Every row gives one point. Each copy is the shape, with its points in the same order, stretched, turned, moved and blurred by noise. Say if it was mirrored as well.
In the rows, 128 means zero.

Shape (6 x 2):
[[139  89]
 [ 72 149]
 [126 158]
 [162 153]
 [156 139]
 [152 157]]
Copy 1 (6 x 2):
[[139  95]
 [ 93 157]
 [136 155]
 [165 139]
 [156 131]
 [154 146]]
Copy 1 is: only turned
Copy 2 (6 x 2):
[[151  99]
 [121 180]
 [ 90 132]
 [ 83  95]
 [ 96  97]
 [ 76 109]]
Copy 2 is: mirrored
Copy 3 (6 x 2):
[[114 111]
 [101 202]
 [158 155]
 [189 128]
 [171 121]
 [182 137]]
Copy 3 is: only turned

Shape (10 x 4):
[[184 105 144 121]
 [103 111 104 140]
 [151 137 138 156]
 [166 113 162  98]
 [158 122 137 125]
 [101 122 101 194]
 [142 166 137 118]
 [ 92 147 140 176]
 [166  99 170 103]
 [ 80 113 103 165]]
Copy 1 (10 x 4):
[[199 142 132 150]
 [125  93 152 149]
 [156 101 106 154]
 [193 153 127 116]
 [171 130 129 146]
 [115  41 140 176]
 [134 143 101 132]
 [ 99  64 106 134]
 [204 144 136 114]
 [102  56 151 151]]
Copy 1 is: mirrored
Copy 2 (10 x 4):
[[128 174 110 101]
 [110 121 166 146]
 [170 133 133 113]
 [144 186 129 119]
 [139 154 121 124]
 [136  78 174 123]
 [180 138 119 161]
 [176 107 185 145]
 [145 199 133 115]
 [120  94 192 145]]
Copy 2 is: only turned
Copy 3 (10 x 4):
[[112  96 190 111]
 [115 163 129 113]
 [ 84 111 140 115]
 [143  76 168 118]
 [113 106 163 124]
 [ 57 176 110 100]
 [112  91 131 150]
 [ 83 131  82 103]
 [146  77 169 102]
 [ 96 180 101 100]]
Copy 3 is: mirrored

Shape (10 x 6):
[[ 80  77 173 122 147 133]
 [ 96  88 154  95 136 148]
 [151 124 114 113 174 148]
 [183 127  85 145  94 145]
 [144 140 156 125 140 135]
 [ 69 105 144 107 136 120]
 [ 64 109 145 137 146 151]
 [ 82 108 152 120 139 117]
 [185 110 104 160 134 130]
 [ 85 100 147 104 162 108]]
Copy 1 (10 x 6):
[[115 105 160  74 130  48]
 [138 139 153 100 132  41]
 [166 141 108  94  95 122]
 [165 146  56 183 121 148]
 [133 128 156 129  97 118]
 [113 150 159  76 155  70]
 [127  96 159  86 172  76]
 [104 137 153  76 133  76]
 [151 115  55 132  95 152]
 [106 159 149  52 122  80]]
Copy 1 is: mirrored
Copy 2 (10 x 6):
[[170  99 118 146 171  62]
 [163  97  98 137 155  77]
 [108 151 154  94  81 100]
 [132 154 133  66 100 157]
 [125 147 126 123 118 113]
 [163  84 122 154 149  92]
 [135  93 136 134 166  90]
 [156  95 132 149 149  89]
 [132 169 168  68  98 136]
 [160 100 135 147 129  80]]
Copy 2 is: mirrored

Shape (14 x 9):
[[166 166 112 112 153  75 118 176 175]
 [ 95 158 167 138  83 124 126 116 161]
 [164 168 103 193 144 113 128 102  87]
 [ 94  95  77 121  96 118 146 168 126]
 [119 128  99 190 121 149 179 174 163]
 [173 104 120 164 133 154 142 165 104]
 [ 98 112  93 109 108 106 116 125 180]
 [ 84 150 154 126  97 131 175 120 113]
 [157 133 129 105  74  94  89  90  88]
 [168 160 123 170 126  74  98  88 114]
 [108 129 153 150 128  91  98 143 102]
 [117 144 151 104 154  84 160 185 150]
 [ 96  97 170 138 109  85 135  94 102]
 [129 136 127 109 142 160 127 142  98]]
Copy 1 (14 x 9):
[[153  95  77 170 139  78  84 129 113]
 [104  98 104 112 112 124 146 185 154]
 [ 56 172  89 120 124  91  60  51 181]
 [164  74 128 135 150 147 172  86 158]
 [139 116  92 118 202 123 148 135 170]
 [162 173  85 132 173 134  93  95 152]
 [151  40 147 109 133 131 150 116 121]
 [103 121 136 137 124 134 157 144 166]
 [104 120 112 136  80 146  74  72 140]
 [ 82 131  97 115 102  95  37  68 167]
 [142 130  89 113  95  99 116 111 173]
 [178 104 114 173 140  86 128 158 135]
 [147 108 166 108 105 134 103 102 177]
 [132 157 112 135 126 117 145 108 126]]
Copy 1 is: mirrored
Copy 2 (14 x 9):
[[ 95  55 182 171 131  57 130 144 143]
 [115  73  86 171 146 119 108 109 151]
 [139 165 144 181 137  75  51 189 102]
 [124 119 125 148 102 106 169  73  92]
 [142  59 126 109 159  84 125  80  93]
 [134 130 153 100 124 108 153 155 107]
 [ 80 100  97 162 136  86 169  79 112]
 [120  86 115 152 125 154  88  99 128]
 [ 96 168  98 197  82 134 119 200 111]
 [114 163 128 214 139  76  82 209 104]
 [149 146 139 183 134 108 137 147 153]
 [118  49 198 149 142 115 141 107 148]
 [124 153 118 182 157 160 147 140 118]
 [ 96 139 140 123  98 115 132 116 151]]
Copy 2 is: only turned
Copy 3 (14 x 9):
[[172 101 122 131 183 199 114 130 105]
 [161 163  92 146 135 103 110 160 164]
 [118 127 161  93  91 181 186 162 111]
 [113 179 112 131 183 125 142 106 144]
 [144 136  62 122 156 155 187  97 150]
 [140 127 139  95 126 143 176  92  94]
 [111 155  90 184 161 131 116 131 135]
 [144 162 139 120 123  96 123 136 192]
 [140 191 176 123 107 131 109 154  97]
 [122 140 157 107  91 186 141 169 110]
 [129 150 129  80 133 134 111 144 133]
 [161 103 124 111 172 150  90 111 162]
 [ 90 173 137  99  87 107  99 116 175]
 [154 119 169 109 155 104 136 135 104]]
Copy 3 is: mirrored

Shape (14 x 11):
[[151  83  87  80  97 152  78  90 165 169 135]
 [ 78 148 107 103 143 101 126 114  94 147 120]
 [136 135 144 124 156  89 115 160 111 133 139]
 [162  71 172  94 142 162 146 139 126 100 114]
 [154 140 107  84 144 160 103 102  93  91 165]
 [ 80 127 175  78 152 155  75 120 137  86  83]
 [171 145 129  76 153 116 115 136 121  91 109]
 [138 158 120 100 119 162 142 168 174 148  99]
 [143 135 104 152  98 148 127 105 137 136 111]
 [ 86 142 163 147 119  81 148 127 146 121 155]
 [ 87 126  84 138 144  89 136 153 132 103 113]
 [124 120 112 138 111 106 153  85 149 167 144]
 [ 74 115 150 110  64  80 134 168 113 138  84]
 [114 105 114 153 137 109 123 108 137 151 161]]
Copy 1 (14 x 11):
[[101  94 126 174 100  27 153  81 168 133 123]
 [101 119 181 125 154 159 181 110 109 112 152]
 [142  99 156 114 108 153 168 147 124 137 103]
 [191 167 167 146  82 115 103 139 131 185 152]
 [127 124 161 109 142 111 120  58 119 217 100]
 [195 157 245  96 126 115 160 155 169 122 174]
 [145 134 169 128 133 128 137 114 196 172  96]
 [ 94 158 126  91 121  85 154 166 194 141 130]
 [116 117 118 131 144 104 108 102 148 111 134]
 [158 115 150 116 172 129 153 177  74 109 139]
 [ 94 176 164 126 152 149 150 124 120  89 109]
 [120  94  89 157 148 102 152 111 103 110 157]
 [111 140 223 161 145 143 141 226 139  56 181]
 [134  95 108 137 122 119 159  91  76 119 120]]
Copy 1 is: only turned
Copy 2 (14 x 11):
[[ 72 107 145  92 196  98 105  53 145 104 127]
 [127  89 109 147 142  95 114 136 182 130 145]
 [177 113 119 155 156  95 119 115 142 117 124]
 [124 106 139 112 142  85 181  64  87 106  76]
 [115 113 130 159 127 111 151  77 134 142 180]
 [149  95 132  65 100  97 156  59 147 138  94]
 [155 129 135 134 157 101 186  52 150 129 103]
 [136 116 180 129 164 158 147 101 133 122  97]
 [103 119 123 114 152 146 108 131 112 156 131]
 [165 136  86 137  92 136  90 170 125 120 107]
 [151 113 107 178 130  97  95 123 169 166  69]
 [105 114  94 132 153 137  90 149 125 110 126]
 [140 136 135  93 143  71 130 136 165 135  66]
 [126 102  92 149 143 118  66 143 122 120 133]]
Copy 2 is: only turned
Copy 3 (14 x 11):
[[ 80 226 122 128  79 201 113  91 161 136 116]
 [110 147 113 163 188  90 119 136 128 136 159]
 [144  95 100 158 179 149  92 143  98 129 118]
 [157 129 192 111  86 142  98 154 121 112  91]
 [115 163 129 105 129  99  27  63 141 131 144]
 [163 173 186  95 152  94  65 180 144  60  78]
 [126 108 123 133 120  99  54 120 130 123  55]
 [ 91 103 118 101 132 138 138 134 183  75  90]
 [106 148  99  71 122 142 154  94 160 148 124]
 [179 102 105 170 196 129 162 122  94  82 147]
 [152 114  94 172 142 111 135 153 191 132 135]
 [121 149 116 155 154 158 187  77 123 145 151]
 [111 127  79 167 122 106 160 231  91  85 129]
 [152 151 116 152 166 183 152  96 138 149 162]]
Copy 3 is: mirrored
Copy 4 (14 x 11):
[[120 192 128  49 106 118 135 136  89 196 208]
 [159 122 131 157 116 145 164  78 119  72 133]
 [144  82 119 123 131 153 142 100 142 129  96]
 [117 105 136 108 191 152  41 170 137 175 119]
 [101 125 156  92 144 177  93 130  81  92 110]
 [170 110 163 128  91 127  74 120 152  78 110]
 [114  92 129  81 158 159  69  89 124 103  89]
 [110 157 131  96 139  51 124 127 125 149  95]
 [102 159 109 109  91  89 141 135 125 126 156]
 [141  79 143 192  65 134 152  94 149 146 105]
 [147 144 111 152 120 153 148  60 159  98  89]
 [124 129 106 147  85 122 164 110  98 165 176]
 [141 128 158 150 132 106 149  95 217 149 131]
 [143 128 107 148  83 147 168 120 111 157 153]]
Copy 4 is: only turned
